Each row of a before or after table is a point. One or more steps were done to the points. Then noise was added and the rows were shuffled. The steps act on columns, c1 being the first. Write out the steps. A step turns or swaps two columns, mirrors them in a line or flattens them onto one, adds a multiple of one to another, or multiplies or shifts one. Angles are multiples of 10 degrees, from the lower column toward the higher: turns from -170 to 170, lines from 10 to 170 but not 90. Use the fewest steps. Two steps may share a column if one is a turn and the other turns, adds or multiplies; they go together, in the order done. Otherwise the lowest column goes first.
In the rows, 128 means zero.

Before (14 x 3)
[[173 128 130]
 [174 175 129]
 [121  81 148]
 [121 134 119]
 [101  75 106]
 [101 186 103]
 [103 133  93]
 [121 117 144]
 [213 173  77]
 [112 172 148]
 [184 172  86]
 [131 169 136]
 [139 163  58]
 [121  37 111]]
After (14 x 3)
[[ 82 116 161]
 [134  35  86]
 [117 132 131]
 [157  90 139]
 [201 180 122]
 [110  65 137]
 [133 141 153]
 [119  55  98]
 [109 149 104]
 [ 63 122 114]
 [ 95 106 147]
 [165 177 122]
 [166 157 156]
 [105 101  70]]
Steps: mirror c1 and c2 in the line at 150 degrees; shift c3 by 10

Before (8 x 9)
[[ 99 195 175 159 180 104 106  55 209]
 [107 139 108  63  80 110 168 179 144]
 [169  79 178  77  82 176 122 198 110]
 [130 123 109  51 167 124 182 147 140]
 [161  76 152 136 109 132 141 169 169]
 [125 184 180 120 171  45 106 107 186]
 [163  99 129 139 124 118 138  67 120]
 [192 153 140 131 135 143 113 153 151]]
After (8 x 9)
[[129 121 110  53 165 125 181 143 129]
 [111 138 109  63  80 108 167 181 127]
 [159  74 152 136 113 131 140 165 125]
 [ 99 195 174 158 183 102 105  56 128]
 [167  97 129 138 123 117 133  69 124]
 [124 184 183 121 171  45 107 107 123]
 [191 157 137 131 136 145 113 151 128]
 [172  79 177  77  83 174 118 201 130]]
Steps: multiply c9 by 0

Before (10 x 14)
[[ 76 184 163 151 129 145 120 106 125  91  46 127 128 125]
 [174 103 158 126 147  77 130 124 162  96  80 146  53  91]
 [103 184  97 116  71 120 130 200 112 104 217 167 211  88]
 [157 100  97 133 188  92 161 120 186 111 103 173  70 125]
 [ 67 143 152 102 136 106  99 116 184  75  97 114 104 138]
 [102  96 176 133 186 110  72 109 168 133  97  99 112 124]
 [147 167 126  94  98  91 164 110 161 156 155 129 181  84]
 [115 149 116 127 138 135  95  69 170 128 117 100  85  91]
 [172 109  99 126 147  26 167 144  87  77 154 199  79 159]
 [146 169 159  97  83 155 157  99 150 137 179 176 161  96]]
After (10 x 14)
[[148 167 125  94 121  91 165 110 161 155 164 158 179  84]
 [ 67 144 153 102 141 105 100 116 186  75  88 122 105 138]
 [103 183  98 117  77 121 130 200 111 104 245 180 212  87]
 [ 77 185 163 150 131 146 118 105 125  91  22 127 128 123]
 [158 100  97 132  94  93 162 119 186 111  94  61  69 124]
 [103  97 176 133 169 109  69 108 169 132  87  76 112 122]
 [177 101 160 126 113  78 129 125 162  96  66 105  51  93]
 [173 109 100 124  60  26 166 145  87  77 163  95  78 160]
 [113 147 115 125 156 135  94  69 169 127 114 122  86  89]
 [144 168 159  97  72 155 156  98 148 137 194 163 163  96]]
Steps: mirror c5 and c12 in the line at 140 degrees; multiply c11 by 1.3

Before (10 x 32)
[[ 63 117  45  82 117 133 156 103 103  91 184 116 138 117 146 214 129 129
  127 115 183 104 115  69 134 153  80 150 139 132 163 148]
 [ 86 110  78 171 136 162  96 102  97 141  96 149 141 109  95 153  66  39
  134 187 104 125 172 163 153 156 138  96 156 115 159 113]
 [219 130 140  92 147  97 158 160 155 122 150 127 138 100 154 101 134  88
   70 155 107 119 119 144 124 132 161 122  89  98 148 152]
 [ 41 114  91 161 122 147 112  73 103 125 117 109  87 120  88 166  90  51
  152 185  90 164 143 158 121 178 151 128 158 140 184 161]
 [192 102 120 107 132 122 157 141 135 167 171 121 121  85 163 120 153 148
   76 174 120 162 152 120  98 142 139 114 115 106 142 124]
 [249 123 100 142 148 121 154 141 127 141 135 101 126 132 151 116 135 111
   95 153 129 152 105 133 115 110 147 126 128  80 161 126]
 [ 72  76  77  89 101 166 145 116 122  93 167 157  98 113 149 177 106 138
  136 161 174 110  90  93 105 138 153 131 129  91 160 165]
 [ 67 107  70 155 128 178 113 106 100 155 120 125  95 131 119 179  59  53
  137 156  78 145 188 160 136 122 152 141 152 143 145 178]
 [190  78 130 100 156 122 133 124 105 132 158 144 141 115 145 126 150  96
  132 134 113 145 120 111 117 117 137 141 125 136 148 118]
 [187  98 140 118 159 122 128 151 114 112 123 107 134 105 173  98 133 148
   57 150  82 158 122 147 104  96 148  94 106 101 176 140]]
After (10 x 32)
[[ 85 108  80 168 133 160  96 104  98 144  96 150 141 112 128 157  65  40
  134 188 119 124 172 161 171 156 139  95 157 115 160 101]
 [188  77 131 100 158 125 133 122 105 133 158 144 140 114 132 125 151  92
  132 134 124 144 121 108 109 118 140 141 125 135 147 109]
 [192 100 120 104 134 119 153 142 136 168 169 120 123  88 128 120 152 148
   76 172 124 164 151 121  81 143 136 117 114 105 142 120]
 [ 39 115  92 163 124 147 112  76 104 125 118 109  89 122  97 166  90  52
  154 186  77 165 147 156 154 180 150 131 158 142 185 127]
 [217 129 138  91 148  95 158 159 150 124 148 127 137 100 141 100 134  90
   68 155  95 119 118 144 105 132 160 124  91  97 147 131]
 [ 68 108  71 154 130 178 112 105 101 153 121 124  93 132 128 179  58  53
  134 155  60 145 187 161 140 120 155 140 152 141 145 134]
 [ 73  77  78  89 100 168 146 116 121  92 172 156  99 116 121 177 109 137
  138 161 139 110  89  92  98 140 152 129 128  89 162 183]
 [187  97 140 117 163 121 127 150 115 110 122 106 135 105 137  98 133 150
   57 151  84 159 122 150  77  96 145  94 105 103 178 108]
 [250 122 101 142 148 122 153 142 124 143 139 101 125 132 130 117 136 112
   95 154 131 152 104 134 102 107 148 126 128  81 158 128]
 [ 65 116  44  82 112 133 158 104 104  88 185 116 137 118 143 213 126 129
  126 116 157 103 117  70 116 151  80 150 140 132 163 180]]
Steps: turn c15 and c25 by -50 degrees; turn c21 and c32 by 40 degrees

Before (10 x 64)
[[102 164 122 149  48  92 119  95 116 123 133 161 131 146 128  84  81 123
   79 181  57  83 162 156 111 177 107 127 125 146 177 112 158 163 109 153
   91 150  77 211  79 139 195 139 132  65 139 111 120  85 153 104 135 159
  126 136 165 149 105 113 154  71 162  98]
 [144 110 124 145  87  74 132  89 160 118 196  90  81 103 130  99 134 131
  121 129  98 100 116 126 185 122 180  59 175 189 180  99  79 154 164 116
  154  63  62 132 112  71 146 120  69 144 202 156 184 135 123 170 134 143
  126  64 126 170 172 108  51 134  96 177]
 [ 86 171 134  76  57 111  76 147 107 232 175  59  60 112 162 122 192 199
   80  70 105 127 140 105 169 168  96 169  80 118 115 150 134 158  89 112
  128 145  96 169 127  93 150 169 164 148 127 143 133 155 140  81  69 133
  165 164  66 105 138 179  67  85 133  68]
 [ 56 221 178 140 155 129  80 153 106 132 105 147  19 118  90 113  90 185
  119 118 162  76 111 127 169 153  95  66 136 152  71 101  89  87 144 123
   93  71  63 124 167 134 184 152 132  61  90 188 191 133 100  61 151 158
  110 127 177 130 154  86 101 100 125 169]
 [142 217 205 125  49 118 177  81 131 148  95 117  92 120  89 146 159 189
   97  76 105 146  57  71 186 120 125 103  89 122 145  99  72 123 170 169
   64  86  90 103 120 161 101 154 141 100 171 103 158  80 144 100 106 172
  174  79 107 117  78 182 133  76 146 155]
 [152 129 188 124 112 137 129  72  72 113 116  59  85 158  70 142 157 158
   77 178 138 169 154 126 122 126  97  88  79 100 115 184 123 124 163 182
  140 106  70  99 126 119 162  96 102  96 185 155  85 151 149  69 142 104
  122  86 107 117 105 114 160 155 117 143]
 [153 134 124 106  93 105 180 166 136 178 135 152 136  82 107  51  75 126
  126 136 157 131 170 156 137 174  99  63 141 106 178 110 124  95 142 142
  162  49 114 111  95 156  82  90 145  79 136 168 192  70  87 181 159 126
   94 175 169 147 132 115 149  90  94 171]
 [149 103 154 152  99  81  93 147 160 133 149 133  60 137 112  57 176  87
   98  79 138 143 125 116 108  87 145 170 174 103 111 124 155  85  81 125
  140  84 138  98  58 180 140 105 160  76 117 155 160 156 146  95 164  98
  166 130 176 182 177 174  79 135 178 154]
 [150 113 178  81 154  85 131  92  90 164 189 157 119 146 179 156 167 108
  119 109 136 118 109 156 172 166 160 157 118 139 158 193  84 187  80 162
  156 100 125 203 106  70  85  54  65 160 133 125 104  96 103 127  86  73
   64 176  71 172  65  90 141  94 109  93]
 [119 136 207  67  93 173 102 173 116 130  81 127 115 145 178 164 137  86
  171 177 137 140  83  87 205 173 135  70 100  98 123 170  88 139 174 182
  175 144  77 102 126 155 194 134 117 155 198 197 103 151  76 179  58 141
  109  73 169 105 155 140  63  96 126  64]]
After (10 x 64)
[[152 132 125 108  94 107 183 167 135 178 136 154 137  84 105  49  76 125
  123 138 157 131 166 155 138 177  95  61 139 106 177 110 123  95 141 142
  161  49 113 112  96 155  80  89 148  78 136 169 192  68  86 182 158 129
   95 176 170 147 130 116 150  89  94 172]
 [ 55 222 179 139 156 130  83 155 106 130 105 150  19 117  86 114  90 184
  153 119 164  76 111 128 168 156  95  66 135 152  71 100  90  85 145 121
   94  73  62 126 167 135 183 153 130  60  90 187 191 132  99  63 150 147
  110 129 179 132 158  85 103  98 124 171]
 [151 109 175  78 155  86 133  92  91 162 189 157 119 144 179 155 166 105
   72 108 134 118 110 155 171 166 161 155 114 137 159 191  84 190  80 163
  157 103 125 202 105  69  86  54  64 164 132 125 104  96 101 130  85 117
   64 176  72 173  65  90 141  96 109  91]
 [105 162 120 151  49  92 116  95 113 125 131 165 130 144 129  83  80 121
  141 179  58  83 163 156 111 177 106 128 123 146 177 111 154 164 108 153
   89 149  76 211  78 140 192 140 128  65 137 111 120  83 155 105 136 185
  130 141 164 150 106 114 154  71 164  97]
 [ 84 170 135  74  57 108  78 148 106 235 176  59  60 111 162 120 191 200
  117  71 101 130 143 106 172 167  92 170  79 120 114 151 135 157  88 112
  129 142  96 168 126  94 149 173 166 148 127 139 135 154 140  80  70 173
  166 167  69 107 138 178  67  87 136  64]
 [149 103 150 150  98  81  95 150 162 130 147 130  61 135 114  56 178  88
   93  76 138 143 122 114 110  87 147 169 174  99 112 126 156  86  82 126
  143  85 139  98  60 179 144 101 158  73 120 154 160 159 147  94 162 147
  165 128 180 181 177 172  80 136 179 153]
 [142 215 206 127  51 119 176  81 125 145  95 113  92 119  90 144 161 191
  157  73 104 149  57  70 185 119 128 100  90 122 149 102  71 125 171 168
   63  86  88 104 118 161  99 155 142 102 169 106 157  81 141 101 109 172
  174  78 105 120  78 184 133  75 145 153]
 [152 133 191 119 114 139 130  71  73 114 115  57  86 156  71 144 157 156
   88 178 139 172 160 125 123 127  97  86  81 101 112 184 123 123 160 182
  141 107  68 100 126 120 161  95 100  93 184 153  89 153 148  69 140 168
  123  85 104 115 107 113 160 155 117 144]
 [120 133 207  67  91 174 100 174 116 128  82 128 116 147 177 164 137  86
  159 176 139 139  85  88 202 174 134  66 101  96 123 169  89 138 173 182
  177 142  78 103 128 157 195 136 120 158 196 193 103 150  79 179  56  95
  109  70 168 105 156 140  63  97 126  65]
 [144 112 125 147  87  76 132  91 164 115 195  89  83 106 134 100 133 130
  138 128 100  99 115 128 182 123 181  58 175 191 177  99  81 155 166 113
  154  64  61 133 111  72 144 120  70 145 204 155 186 137 125 172 133 140
  127  65 127 173 170 105  53 134  99 178]]
Steps: turn c19 and c54 by -70 degrees

Before (8 x 64)
[[116 122 144 120 212 125 184  88 139 170 203 128 124 127  89 178 174  79
   49  93 157 133  74 128 150 172  77 140 160  93 155 131 224 172 143 177
  120 126 202 201 147 172 156 190 135 188 174 177 157  89 138 144  89  73
  164 103 161 161 122 168 115  26 159 190]
 [129 115  57  61 108 124 101 180  74 118 103 144 109 112 173 114 126 157
  158 157  88 136 174  81 118  70 147 154 105 159 147  99 149 120 109 138
   99 141 113  98  86 121 118 125 171 120 134 129 101 154 151  98 139 134
   99 153  77  78 148 107 131 169  69 111]
 [150 124  55  72 134 143 119 129 111 130 118  95  77 151 166  74 115 145
  134 147  93 151 144  82 110  58 131 164 124 142  67 157 109 126 149 131
  101 126 155 126  60 107 103 104 154 121 103  70 101 173 128  65 131 112
  113 186  85  93 111 107 121 117  82 107]
 [159 135  96  57 128 124 119 176  62 107 115 136  36 168 184  98  74 111
  159 142  99 149 166 124 166  89 149 158  97 181 104 120 134  95 118 102
   89 124 112 107  90 133 137 135 131 101 101 118  66 193 164  98 118 122
   57 157 101  92 100  91 114 144  92 114]
 [148 134  65  93 111 185 166 111 130 171 141  82 155 100 135 141 149 127
  104 128 157 181  79 137  88 126 115  93 138 157  82 177 134  68 200 190
   90  92 203 122 178 132 172 144  85 176 176 102 124 108  65 111 115 117
  168  84 145 102  31 166  90  75 145 140]
 [ 65 160 148  37 157 118 177 176 108  84 124 166 155 162 149 164 130 143
  150 152 129 104 120 113 145 106 114 168  99 111 126  99 215 193 138 197
  140 134  77 112 153 175  99  90 190  93  75 133 125 198 138 152  92 142
   69 175 129 104 139  76 178 123 115  98]
 [221  96  90  83 107 224 164 173 127 177 127 108  91  98 184 105 151 120
  121 104  95 176 122 111  62  85  94 138 116 175  91 167 128  75 186 125
   78 141 155 136 118  90 172 160 107 156 153 114 115 126  83 106  95  76
  170 125 132 100  50 114 106  84 136 126]
 [116 133 174 131 153  97 132  72 209 166 187 159 132 113  92 180 184  73
   94  56 147 180 110 165 169 174  83 106 159  97 153 116 202 191 143 139
  157  98 164 188  91 208 212 180 147 193 185 171 202 130 125 195  33  54
  139 114 202 153  92 150 101  56 169 176]]
After (8 x 64)
[[117 123 145 119 209 125 181  90 140 169 202 128 125 128  86 176 175  79
   49  90 154 133  73 132 151 171  76 140 161  93 155 131 224 171 143 176
  118 126 205 201 147 171 147 191 135 188 174 238 158  91 136 140  89  71
  164 104 161 163 122 170 115  26 161 190]
 [221  95  88  85 107 227 163 173 125 174 124 106  92  97 183 105 149 121
  124 103  94 176 123 109  63  87  93 137 118 175  92 165 127  75 184 123
   78 141 157 136 118  90 159 160 106 156 154 175 115 128  85 105  93  80
  173 126 134  99  47 113 103  84 135 125]
 [149 123  54  74 135 146 118 128 109 128 117  97  75 149 167  76 115 144
  133 149  92 151 145  83 109  57 129 165 124 143  67 159 110 126 148 131
  102 125 155 125  59 107 109 103 155 118 105 130 100 174 127  65 131 112
  116 186  84  94 112 109 122 117  84 106]
 [158 135  95  54 129 123 119 175  63 107 113 135  36 167 187  97  74 115
  158 138  99 149 165 122 164  92 151 159  98 182 104 120 132  96 117 102
   90 124 111 108  91 135 134 136 131 101 101 180  66 191 166  99 119 121
   56 158 100  89  99  90 112 144  91 113]
 [131 113  53  61 109 123 100 178  77 118 107 145 110 112 172 113 126 158
  158 155  85 134 173  81 122  69 150 155 106 158 145  98 149 120 111 139
   96 139 113  97  85 120 118 126 172 121 135 189 100 153 150  99 139 132
  100 154  75  79 149 108 130 170  71 109]
 [ 67 162 151  35 159 121 177 177 108  83 124 167 153 162 150 162 128 140
  148 152 130 101 117 111 142 105 115 168 102 114 128  99 215 194 138 197
  140 136  76 111 152 175 104  90 190  94  77 193 126 199 140 153  94 141
   70 172 132 104 141  77 179 122 116  99]
 [117 134 175 132 152  93 131  73 210 165 185 158 136 114  91 180 184  73
   95  56 147 179 110 165 172 173  84 109 157  95 150 118 201 191 143 137
  158  99 165 190  91 206 188 180 147 194 186 232 199 130 126 196  34  56
  139 115 203 153  95 148 102  54 164 176]
 [151 137  66  94 110 187 164 109 130 170 138  81 158 100 136 143 150 130
  105 127 156 180  79 136  88 126 114  92 136 157  80 179 135  69 199 189
   91  92 205 121 177 131 158 142  85 174 176 161 124 106  63 110 113 115
  166  85 147 100  34 169  89  76 142 142]]
Steps: multiply c43 by 0.7; shift c48 by 60

Before (14 x 64)
[[ 95 152 188 107  57 204  62 188 157 150 160  92  56 124 133 128 125 156
  161  74 114 149 126 144 113 182 143 130 159  95 142  64  96 102  52 136
  154 176 101 166 129 154 181 200 113 151 135 171 194 129  66 132 119 180
  116 171 119 150 160 119 111 166 149 172]
 [143 142 102 102 120  70 169 163  89 128 135 222  87  99  92 117 121 151
  143 169 142 164 237 185 118 143 122 143 135 148 169  93 142 143 142  64
  119  99 157 138  97 130 147 164 122  93  67 192  73 213 116 138 122 142
  211 142 156 115  38 113 110 150 141 106]
 [ 91 163 170 133 148 207  76 159 178 101 190 126 128  97 151 149 159 137
  142 129  95 149 154 175 106 140 110 103 133 112 171 111  63  75 115 118
  108 169 103 159 126 121 174 175 194  99  86 143 190 170 115 118 133 129
  105 144 145 169 160 149 116 167 116 204]
 [108 142 108 134  88 221  59 131 232 137 179 108  48  87 125 158 158 113
  167  65  73 175 132 167  78 165 189 100 201 116 179 113  94 104  77 112
  115 125 118 141 104 127 193 112 125 153 133 144 190 100 102 123 134 141
  117 154 162 161 186 128  80 143 142 174]
 [188  98 141 173 151  97  79 104  92 119 149 126 143 165  97  75 118  92
  132 116 151  59 102 113  60 130  90 161  90 178 182 174 179 150 130 139
   30 160 122  92 156  92  51 112 126 136 131 188  81 192 130  91 109 101
  125 127 133 118 112 139  82 157 121  75]
 [155  89 118 157 108 116  64 135  94 143  90 168 200 168 107 114 118 113
  143 121 138  98  95  62  62 144  86 138 140 125 161 202 106 112 163 199
   68 143 178 150  92  90  53  96 147 131 114 172  68 184 117 109 142 109
  149 124 124 107 124 104 125 127 158  54]
 [ 85 121 182  76 128 161  77 152 140 138 176 125  51 105 141 123 166 155
  180  40 115 123 124 158  70 166 136 114 207 150 143  92  83  82  72 132
  141 103 120 179 100 125 193 145 121 117  84 143 197 130 130 131 171 139
   77 116 155 176 160 117  74 224 163 168]
 [167 115 103 101 133  88 179 180  77 101 129 169  74  69  93  89 106  84
   86 146 194  89 226 194 123 112  95 124 180  97 165 114 122 124 183 102
   97 104 170 119 131 123 167 169 114 108 111 187 112 146  81 103 194 160
  163  98 126 115  68 129 142 127 141 114]
 [195  92 128 159 138 134  88  97 117  87 130 156 157 151 145  77 100 141
  132  90 192 102  39 110 139 185 127 176  89 120 157 211 115  85 150 157
   61 150 160 125 124  86 130  99 142 103 117 211  60 166 125 113 112 116
  155 108 149 131 137 129  71 159 101  54]
 [147 113 118 161 182 123  76 121  82 124  78 146 172  89 135  91 129 144
  114 138 139  84  68  59  80 190  63 161  84 118 152 170 170 143 102 149
   86 154 111 112 125  81  94  76 148 138 127 164  79 122 124  84 162 115
  172 100 174 108 115 153 100 146 120  23]
 [ 70 198 176 133 110 159  91 155 205 148 131  95 103 117 174 127 140 142
  153  86  87 163 110 201 105 103 157 114 207 145 133 104 151  39  84 116
  159 150 121 209 136 150 202 118 134 166 138 159 186 142  76 147 135 130
   94 159 156 170 191 133 109 183 139 192]
 [214 114 154 133 169 137 130 116 100 152 126 166 131 183 131  77 120 122
  107 147 107 111  28 113  77 193  76 147  88 118 144 210 126 141 136 178
   73 155 160 118 130 112  66  68 117 121 160 162 125 186 179 121 161 118
  148 135 156 110 149 101 113 128 102  63]
 [ 42 172 150 117 104 196  75 170 163 158 146 109  61 147 117 110 170 171
  149  74 120 187 115 171 101 159 190 110 161 141 108 104  81  90  86 123
  156 104  89 142 137  91 183 161 156 143 148 103 141 106 101 104 144 114
   62 162 120 196 216 115 100 146 132 218]
 [153 110 107 180 134  74 139 211  84 120 127 175  90  84 131  99 125 115
  113 131 176 114 215 242 130 127 102 131 146 115 162 145 118 140 164 104
  123  69 141 132 129 165 153 180 147  67 104 131 139 199 116  83  84 123
  188 144 179  94  57  80 114 138 198  58]]
After (14 x 64)
[[166 113 106 101 135  86 177 179  76 168 130 172  73  71  91  88 105  84
   88 146 194  90 227 192  96 113  93 122 179  97 169 113 123 123 185 103
  122 107 168 120 131 123 166 169 114 110 108 183 111 145  81 103 198 158
  163  97 126 116  67 131 144 111 138 112]
 [186  96 145 172 155  98  77 105  91 130 150 125 146 164  95  74 116  95
  133 115 150  62 104 115  29 129  87 159  90 175 184 172 182 151 133 141
   59 157 120  93 154  89  48 113 128 132 129 188  79 191 129  88 105  99
  123 128 133 119 113 137  80  97 126  73]
 [ 88 122 182  73 129 162  73 156 140  81 175 126  50 105 140 124 165 153
  182  35 114 124 125 159 142 166 131 117 204 148 145  90  81  81  71 132
   70 104 122 176  99 123 193 142 120 115  84 148 195 133 128 133 172 143
   79 111 155 175 163 116  74  43 160 166]
 [ 92 152 190 106  56 203  65 191 158  81 157  91  53 126 137 125 127 160
  162  77 113 147 126 145 151 182 145 129 160  97 138  61  96 105  51 139
  115 178 104 168 128 154 180 199 113 153 133 169 190 129  66 132 119 180
  115 174 119 152 163 118 110 101 148 173]
 [155  89 118 157 110 119  63 138  97 105  88 166 201 167 104 114 116 112
  142 122 135  98  98  62  69 144  81 140 140 124 161 201 107 112 162 199
   66 145 179 150  96  89  53  96 146 130 114 173  67 179 119 111 144 112
  149 125 125 105 125 104 124 136 158  53]
 [152 108 105 182 136  72 143 210  84 137 125 177  91  84 134 100 124 113
  115 131 175 113 216 244 122 126 102 132 148 119 161 147 121 144 163 104
  127  66 143 133 132 167 154 181 147  67 101 129 135 198 114  83  84 122
  185 143 180  94  58  78 113 115 197  55]
 [213 115 155 133 170 136 130 115 101  88 127 165 132 185 131  76 116 121
  109 146 107 113  26 115  71 195  80 145  90 121 141 211 127 139 136 181
   80 158 157 119 132 112  65  72 120 124 160 163 128 187 177 123 162 119
  149 135 159 113 150 103 112 143 100  64]
 [ 40 171 151 120 105 197  76 173 164  77 147 109  59 148 118 110 168 172
  147  75 119 187 113 172 157 159 187 108 163 142 108 103  82  91  84 124
   99 105  90 145 137  91 184 161 156 142 147 101 144 103 102 106 145 117
   64 163 122 197 213 115 100 127 136 219]
 [144 116 118 162 180 125  76 119  83 130  77 145 173  89 135  90 129 144
  114 138 137  83  68  61  86 191  63 163  85 120 151 168 169 143  98 151
   82 157 112 110 127  82  91  79 150 137 127 160  78 116 123  86 162 114
  174  97 175 110 115 153 104 106 121  28]
 [ 69 199 177 134 109 157  91 156 203  80 128  93 101 116 170 124 139 141
  153  84  91 164 109 199 158 103 157 116 206 142 131 104 153  39  85 116
  105 147 118 209 138 150 203 117 137 167 138 162 187 146  76 149 137 132
   94 161 153 171 192 133 107  87 140 190]
 [196  92 129 159 136 135  90  98 119 178 130 153 152 153 145  77 101 141
  135  88 192 102  37 108  62 185 125 175  92 118 153 213 117  87 149 158
  137 149 161 126 123  86 130  98 141 107 118 212  58 161 125 116 113 116
  157 111 147 134 134 128  72  75 100  55]
 [106 140 109 136  90 223  57 131 236 107 176 110  48  87 128 160 159 115
  167  67  73 180 130 164 117 166 188 102 200 119 181 111  96 100  75 112
   78 125 120 139 104 126 192 113 123 152 132 143 192 101 102 125 135 142
  118 157 164 161 188 126  84 119 143 171]
 [ 91 161 174 133 150 204  75 159 182 157 192 125 128  96 149 149 157 139
  143 130  95 147 154 175 108 140 110  99 135 112 169 109  57  76 114 116
  106 168 106 160 125 120 175 173 190 100  88 146 193 170 120 117 132 131
  107 145 145 168 159 150 114  77 115 199]
 [146 141 102  99 122  73 168 162  86 122 136 222  88 102  90 119 121 151
  141 169 141 167 235 187 120 146 121 144 136 149 169  94 141 139 143  64
  119  98 163 138  95 132 144 166 121  94  70 192  78 212 115 138 122 143
  208 140 157 115  38 113 113 107 139 104]]
Steps: multiply c10 by 1.6; turn c10 and c62 by 160 degrees; swap c25 and c37
